Rows are points. Each table stands for the endless flat space through its points: a line for two points, a plane for three, and so on. The two share one point or none. Which?

First (2 x 3):
[[-14 -10 -10]
 [-16  -4 -24]]
Second, 2 rows:
[[  0  11 -26]
 [ -5   5 -23]]
They share: [-15  -7 -17]

First, 4 rows:
[[  7 -35  31  63  40  10]
 [-59  38  17   2  -6  45]
 [ 21 -22  36  62  20  18]
 [-35 -17  34  36  46   7]]
Second, 3 rows:
[[-31  10  25  38  13  15]
 [-39  32  15  52   0   7]
 [-33  25  22  45   5  15]]
They share: [-25   3  32  31  18  23]

First (4 x 9):
[[-19 -17  26  11  61   5  -5  10  -4]
 [ 13   5   0 -23  -1 -21  53  -6 -24]
 [ -7  34 -26 -16  11   1  42 -20 -25]
 [ 33 -43  29 -49 -12 -18  35  16 -47]]
Second, 4 rows:
[[ -5 -12  16 -20  28  -7  28  -2 -24]
 [-23 -20  25  -3  23  17  26   1   3]
 [ 18  -6  -5 -36  17 -11   3  10 -39]
 [ 19  -4  -2 -46  26 -43  15  -7 -61]]
They share: no point

First (6 x 12):
[[ 59 -66 -26 -56 -32  17  65  60 -47  -7  23  -7]
 [ 82 -40 -54 -42 -75  31  72  38 -76   4  15 -26]
 [ 16 -47 -21 -13  -1  36  27  72  -5  44  -8  21]
 [ 22   2 -52  -9 -39  10  28 -18 -19 -18 -51  11]
 [ -1   6 -30   7  -8  10  15  -4  12  -5 -41  32]
 [-10 -23 -18  20  14  17   9  25  19  42 -42  51]]
Second:
[[ 25 -26 -63 -27 -15   6  30  41 -12 -23 -69 -10]
 [ 25 -26 -27 -39 -11  10  22  45   0  13 -33  18]
 [ 15 -41  -8  -7 -20  31  40  11 -22  17  21  35]]
They share: [ 21 -32 -32 -22 -16  17  32  30 -13   2 -24  15]

First, 6 rows:
[[ 55 -37  24   0  62   9  20  -8  67 -27 -15   3  14  -7  17  38  28  28]
 [ 53 -51  48   5  57  32  -2  39  64   5  39  17  42  -5 -12  32   2  25]
 [ 43 -26   7   7  42  11  -4 -22  29 -13 -13  12   0  -8  11  23  21  -3]
 [ 12 -24  32   8  41  14  -2   3  12 -27  45  25   1 -35  -4  37  34  -5]
 [ 30  22  73  39  -4   9  35 -38  54 -39  53  39 -12 -17   6  34  35 -32]
 [ 51 -36  35  19  28  33 -22  16  37  23  31  26  26   2 -13  11 -11 -11]]
Second, 5 rows:
[[  2  -8  11  32  38  19  -8  -5  32  -2   6   7 -33 -10   4  36  14 -40]
 [ 19 -32  61   9 -26  31  27 -22  42 -32  46  54   8  -9  40  11   6   7]
 [ 23   0  -3  36  36  14   3  -7  17   3   0  -4 -23 -25 -17  24  17 -48]
 [ 38  -6   3  33  45 -10 -24 -28   5 -15 -15   8 -29 -28 -14  21  32 -39]
 [ 42 -26  29  13 -12   4  -3 -33  18 -54  11  53  -6 -17   3   4  21  11]]
They share: [ 29 -16  29  24  18   8  -1 -25  21 -17  12  24 -13 -21  11  18  21 -24]

First:
[[ 27 -11  36 -30  24 -29  -6  -2 -17  45  22   2 -14 -13 -15 -12  32  -6
   29  27  24   8  -4  24]
 [ 28  -9  34 -30  27 -31  -2  -3 -16  37  25  -5 -10  -6 -11 -12  25  -9
   26  30  26   2  -2  17]]
Second (3 x 24):
[[ 15 -28  23 -15  16 -52  11 -20 -33  28  27   2  -4   6   3 -15  25   0
   21  35  41 -27 -14  23]
 [ 15 -19  44 -21 -11 -46  11 -26 -21  22  18 -10 -19 -15 -24  -3  40  21
   15  44  32  -9 -26  23]
 [  8 -34  31 -10  -2 -58  17 -29 -37  24  24   5 -11  -1  -5  -8  35  14
   19  40  44 -29 -24  30]]
They share: no point

First:
[[ 40 -58   5   6  20   3 -40 -12  -5  -1  24 -86 -35 -16 -20  26 -32 -11
  -42 -30 -38 -17  -5   8]
 [ 14   7  47  14  40  -7  18 -17   7   1 -13  47   0  18 -37 -50 -25 -16
   31  26  50  65 -24  12]
 [-26  13  42  32   4   2 -26 -60  19 -15  -9  -6 -19  14 -26 -46 -39 -35
    4  45  36  52  -6 -10]
 [ 42 -23  27   4  44  -5   4   1  -5   8   6   4 -14   7 -37 -16 -19  -3
   11  -6  12  32 -26  19]
 [ 48 -54   7   4  25   7 -35  -6  -8  -1  24 -78 -31 -13 -22  30 -29 -11
  -35 -39 -39 -13 -13  11]]
Second (5 x 24):
[[ 14  14  40  30  -2  -8 -17 -13  10 -31  -2 -35 -14 -16 -60  -9 -39 -30
    0 -22  23  42 -37   5]
 [ 23 -15  82   3 -18 -23  19 -15 -38   0  26   6 -25  21 -21 -18 -34 -17
  -32 -44  19  71 -40 -35]
 [  4 -15  -3  27  84  51 -25 -40  46   2 -12 -18  -9   9 -34  29  -9  12
   42  37   1  21  -1  41]
 [ 71 -25  39  48   5  11  11 -32   0 -47  -9  15 -28  19 -23 -69   7 -61
  -19  -9 -11  28 -10  -2]
 [ 30 -15  79  31   6 -17  28 -20 -10   0  -2   7 -12  11 -35   1  -5  14
   -6  -7  42  80 -14 -10]]
They share: no point

First (7 x 24):
[[ 15 -53 -98   8 -18  -9 -32  25 -19  49   0   1 -13 -22   7  41 -31  34
   10   7 -59  -3  20  51]
 [ 26 -77 -73   7 -16  16 -41  -8 -28  31 -27  39 -14 -44   7  31 -24  37
   -2  -2 -36 -51  47  -3]
 [  3 -29 -34   9 -30  -8 -44  18   3  40 -16  33 -19  -5  -5  35  10  -7
   20  44  -8   5  23  25]
 [ 51  27  18 -59  36 -45 -15   3  14 -16 -14   0 -13 -16 -48  37  11 -34
   20  47  12  28 -22  19]
 [ 47 -57  -9 -34   5  -3 -30 -23 -38 -22 -43  54 -11 -49  -9  18   4  13
   31  13  -1 -31  56 -51]
 [ 45 -64 -19   3  -4  42 -36 -28 -18  24 -40  20 -29 -11  13  -1 -22   1
  -34 -16 -10 -43  31   7]
 [ 39 -30  -9 -48  12  -4 -15   4 -33 -21 -22  17 -11 -19   0   5   0  -7
   30  14  -7  10  23  -5]]
Second, 5 rows:
[[ 36 -48 -23 -55 -39  -4 -38  17 -17 -33 -28  26 -50   0  14   4  31 -12
    7  29   4  13  10  12]
 [ 41 -40 -20 -43 -12 -20 -28  -1 -13  -8 -36  16 -49 -12  27  21  15  16
   -4  23 -17 -14  17 -15]
 [ 24 -40 -51   5   3  20 -46   7 -40  11   2  34  26 -29 -42  35  -1   3
   43  35  -7  24   3  29]
 [ 46 -62 -21 -33 -23   0 -44   7 -20 -23 -38  30 -38   5  18  19  29   7
    1  45  -5   6   3   5]
 [ 33 -36 -48 -20 -11 -10 -41   1 -36   1  -8  20 -15 -29 -12  35  13  21
   30  26 -17  17   8   3]]
They share: [ 27 -32 -26 -26   1   2 -27   5 -16   5 -20  24 -13 -21  -4  19  -3  -3
  12  20  -9  -9  18   7]

First (6 x 24):
[[ 39  37  51 -12  60  39  44 -45  53  48   5  87   1  12  -8 -16 -11 -31
   15 -19 -11  27   0  20]
 [ 25   7 -16  -4  77  -2   0 -77  35 -18 -26  23 -18   4 -59 -49  17 -24
   20  -4  20 -26   8  33]
 [ 20  37  52   2  76  36  39 -56  40   9 -31  71   8 -19  -3 -14   9 -39
   -4 -11  31  30 -19  25]
 [ 17 -47  -3  13  31 -28 -19 -33  11   3  -8 -12 -14  47 -12  11  29  -2
   66  38 -16 -33  21   4]
 [ 46  38  47 -19  83  56  64 -55  64  16  -7  90 -14   2 -15 -11   3 -54
    7 -19   4  41 -14  33]
 [ 57 -33  29  -8   3 -20 -18  -7  46  74  53  39  20  80 -41 -21  21  12
   45 -16 -46  -8   4  20]]
Second (5 x 24):
[[ 18 -22  48   2  -6 -20   8 -22  22  23 -38  34  34  45 -32  -7  21 -23
    4  26  14  13 -24  20]
 [ 32   6  29  12  46 -46   1 -24  44  58 -16  -7  -5   1  15 -26  -8   6
   24  -9 -20  -2  39  33]
 [ 76 -53   1 -17  16 -43 -30 -23  44  55  12  26  40  51 -64   1  10 -22
   28  19 -10 -14 -51  12]
 [ 39 -18  25  22  41 -39  -6  -6  24  38   7  27  -9  39 -27 -37  22   5
   47 -25 -20 -22  -6   8]
 [ 16 -35   7   7  53  18 -45 -59  21  -6  27  15  28  26 -22   9  62   5
   38  13  21 -17  -6  19]]
They share: [ 25 -22  26  10  32 -16 -14 -30  25  22  -2  21  16  32 -22 -12  31  -3
  29   4   3  -8  -6  18]

First (4 x 24):
[[ 11  27  18  23  -8  36  21 -16  12  -6 -23  33 -24  17  -9  36  28   4
    2  12  -8 -37 -23  39]
 [ 36  25  45   3  23   3  21   4 -22 -15   3  35 -17  13  20   7  19  34
  -21  55  -8 -12 -38  20]
 [  1  31  24  33  10  52  41  -6  30 -18 -45   9 -28   5   3  14  36  -6
   -2   6   2  -7 -33  27]
 [  0   1 -15  27 -13  55  37 -44  30  -3 -37  35 -37  37   8  35  11 -10
   15  15 -28 -12   6  72]]
Second (5 x 24):
[[ 26 -16  33  42  -5  55   5 -24  28   7 -53 -14 -18  -8  27  26 -15   6
  -12  45   8 -21 -11   7]
 [ 34  17  12  26  20  64  27   0  34  16 -11  45 -13  29  -1  20  22  -5
   14  78 -29 -41 -43  33]
 [ 32  30  37   7  30  37  14 -10  15  15 -10  31 -26  25 -21  18  36  19
    9  47 -22 -46 -41  14]
 [ -2   2  -3  28 -17  19   1  30 -36 -27  -9  -8 -28 -20  -1 -10  21  -2
  -36  29  12 -21 -27  21]
 [ 34  54  43 -18  49  19   9  -4   0  21  11  42 -36  38 -55  12  67  32
   14  41 -32 -63 -55   7]]
They share: no point

First:
[[ 15 -13  29 -19   7   7 -16   9  20   7  13  14  39 -13 -46  12  -1  27
  -17   9 -14 -44 -13 -25]
 [  3   7  28 -26  16  -3 -16  21  28   0  27  29  43   5 -51   2  -5  19
  -36  17  -3 -33 -32 -39]
 [  2  11   4   2  22  16 -30   1  24  21  20  39  20  10 -24   0 -10  23
  -51  20  16  -7 -47 -18]]
Second (5 x 24):
[[  4 -21   8  18  44  -2 -24 -11  28  29   6   3  36  -6 -32   8   2  37
  -33  18 -16 -25 -45   8]
 [ 12 -31  46 -16   3  18 -87  -5  62  64 -18  53  17 -31 -17   0 -39  36
   -3   4  21   6 -21 -12]
 [-14 -15  24  -2  55   6 -47  11  12  46  -8 -25  37   1 -19  -4  11  10
   -7  38   3 -16 -51  10]
 [  9 -34  15  -1  34  32 -32  15  42  29  10   9   7 -28   8   7   3  35
  -25  28 -11 -21 -49  35]
 [  0 -23  37  -6  27   4 -72  -5  42  59 -16  22  32 -14 -27  -2 -21  27
   -6  15  13  -2 -33  -9]]
They share: [ 16 -13  12   2  10  22 -26  -7  16  23   6  19  22 -12 -26  12  -4  31
 -25  10  -2 -27 -21  -8]

First, 7 rows:
[[  4  43 -20 -48  12  55  14 -14  -1   7 -12 -28 -17  23  59   8 -24 -19
   -2  -4  39 -27 -19  -3]
 [ 21  -2  -5 -53 -43  -4  -5  -2 -17   4 -49  40  14  40  19  24 -48 -18
   -3  -8   4  -1  24 -40]
 [ 18 -30  -1 -32  13  15 -19   5  -3 -41 -19 -36  29  -9  56  33 -12 -37
   11 -29   3 -10 -14 -42]
 [ -2  34  -1 -19  -7  38   5 -23 -10 -35 -27   5  22  25  25   9 -10   5
   11 -47  33 -21  -3 -25]
 [  5 -33 -24  -3 -14 -17 -28  -1 -19 -63 -14 -32  42   7  21  52  16 -12
   32 -65  -9 -41 -33 -66]
 [  0  -3   2 -10 -24 -16  -8  18 -33 -12 -28  40  55  20   6  23   0 -19
   22 -20 -14  -8  19 -48]
 [  6 -20 -23  -4  -9 -27 -12  17 -16 -30 -18 -23  33  26  36  58  20 -25
   39 -40 -37 -32 -36 -60]]
Second:
[[ 13   6   0 -16 -10  42  -2 -19 -24 -19   8  -8  21  29  18  34 -13 -34
   -1 -42   5 -56 -21 -55]
 [  3  15 -10 -22  -7  25   2  -7 -21 -11  -5  -9  20  25  25  26  -8 -25
    9 -28  10 -39 -17 -38]
 [ 21   0  -8 -12  -8  40 -14 -11 -14 -23  -6   6  11  25  36  34  -7 -20
    3 -34  -5 -42  -9 -53]]
They share: [  0  18 -17 -24  -5  16   1   1 -17  -8 -15  -6  17  22  33  22  -4 -17
  15 -19  10 -27 -12 -29]

First, 6 rows:
[[-57  19  20  14  25  28   3  59  77 -12  40 -17  37 -23 -18 -47  -7 -60
   28  32  34 -22 -65  16]
 [ 16  48  48 -12 -13  20  50   9  27 -46  21 -75  19   4  -7  32 -43 -17
   26  36  -5  48 -35 -26]
 [ 84  58 -30  25  13  17   4  19  -2 -31 -61 -18 -16  40  32 -28   0  48
  -47  53 -21 -12 -18   6]
 [ 40  42 -43  37  -4  20 -16  34  33 -26 -33   1  13  32  -3 -45   1  31
  -19  29  19 -28 -54   8]
 [ 24   8 -18  -1  -3   6 -17  21  23 -11 -41  19  -4  36  -2 -41  10   7
  -28  32  31 -36 -53 -17]
 [ 35  24   7 -24 -36 -22  33 -17   6 -38 -14 -35  -1  24  -5  17 -18   9
   10  44  11  20 -70 -38]]
Second, 3 rows:
[[  6  19  23  -4  16  28  10  39  38 -10 -27  -1  23  25   4 -14   2 -28
  -20  14  40 -24 -18 -12]
 [ 12  17  10 -12  -2  24   7  21  24 -14 -14  -3  11  23   3 -26 -17  -5
  -17  21  14  -8 -29 -20]
 [ 12  15   3 -20  -8  20  14  13  16 -10 -11   5  15  21  12 -32 -24   2
  -20  16   6  -6 -26 -20]]
They share: [ 12  19  17  -4   4  28   0  29  32 -18 -17 -11   7  25  -6 -20 -10 -12
 -14  26  22 -10 -32 -20]

First, 4 rows:
[[-21  10  49  37 -25 -29 -40  23 -19   1  -2  -2 -28 -21   6 -25  17 -21
  -14  43  16  -4 -11  13]
 [ 13  35   1  28 -32 -18 -21  31  10  14 -46 -28 -43 -68  26 -56  11 -32
  -49 -12  36   2 -29  14]
 [  8  45   0  26  26 -25 -28  72 -19 -16   5 -12 -12 -18 -23 -47 -16 -54
  -17  40  33  48 -47 -36]
 [-12  13  20  42 -30 -29 -40  36   1  -8  -7 -28 -32 -34  13 -51   4 -22
  -17  32  13   0 -15  12]]
Second, 7 rows:
[[  4  11  61  43 -13   9 -48  25 -27   0  16 -13 -16  -3 -13 -27 -14 -33
  -28  26  33  -6   1   8]
 [-14  68  40   6  32 -62 -55  29 -37   9  19 -29 -24 -35 -23  -9  61  -6
  -37 -17  23 -26 -89  13]
 [-16  33  43  35   5  -7 -76  -9 -54   7  24 -54 -15   2 -37  21  20 -27
  -53  -1   1 -18 -15   7]
 [-28  32   7   6   1 -74 -13  32 -16  18 -33 -12 -65 -83  27 -34  22 -12
  -14  13  17  31 -40  30]
 [ 10  24  57  14   0 -16 -33  34 -18   2   0  -2 -32 -31  -3 -40  -3 -24
  -20  23  44  -3 -31  24]
 [ 23  -1  73  12   4 -12 -59  36 -33  80  22  -2 -73 -30 -14 -22 -34 -60
  -17  37  65   1   1  10]
 [ -7  41  24   8  -7  -4 -45 -19 -32 -41 -26 -43  -8 -16 -20   3  25 -16
  -52  13  -5  -6 -32  29]]
They share: [ -7  24  31  31 -15 -25 -32  33 -15   3 -12  -6 -28 -31   4 -33  11 -31
 -24  29  26   8 -23   3]

First (4 x 24):
[[ 11 -23   9   3 -17  27   7  29 -38 -25 -33 -21  10 -37 -25  -2 -12  13
    4   4   8  12  13 -15]
 [  4 -46  39   0 -21  29  -3  39 -48 -39 -43 -19   4 -57 -21  -7 -10 -10
   12  20  18   4   3 -12]
 [-20  -4 -44   5 -47  20  46  16  21 -21 -30   3  11  -3 -48  16 -46  59
   30 -21  29  43   4 -61]
 [ -1  25 -74   9 -32  19  49   4  19  -1 -16  -7  19  17 -48  18 -39  80
   10 -37   8  46  22 -52]]
Second, 7 rows:
[[ 41   3  12 -29 -24  35 -19   4 -44  -8 -38   6  16 -27 -54  -6 -16  64
   19  12  11  56  31 -42]
 [  7 -39   2 -24 -41  15  32  33  -5  14 -18 -21  39   2 -37 -15 -24  33
   -6   9 -13  21 -24   0]
 [  2 -36  16 -11  -3  42  86  27  21 -18  23  23  13 -33 -10  24  11  63
  -27 -28 -21  24  -7 -35]
 [-15   3  19  -3 -36  48  27 -11   5 -39  -3  33  15 -59 -48  49   2  49
  -26   1 -13  68  20 -40]
 [ 15 -38 -22  46 -69  43  46  58  -3 -41 -10  -1  40 -23 -28  45  -6  24
    6 -38  -5  57  -1   4]
 [ 52 -18  16 -33  15  40  34  25 -29  -6 -11  13   3 -23 -20 -12  -1  85
   15 -18   7  26  23 -55]
 [ 34 -23 -24   1 -26  12   0  67 -60 -21 -75 -64  23   4 -21 -31 -66  17
   67 -11  47  -8  12 -18]]
They share: [  5 -17  -5   3 -29  25  25  31 -20 -25 -31 -13  16 -25 -27   6 -24  29
  16 -10  14  22   7 -31]
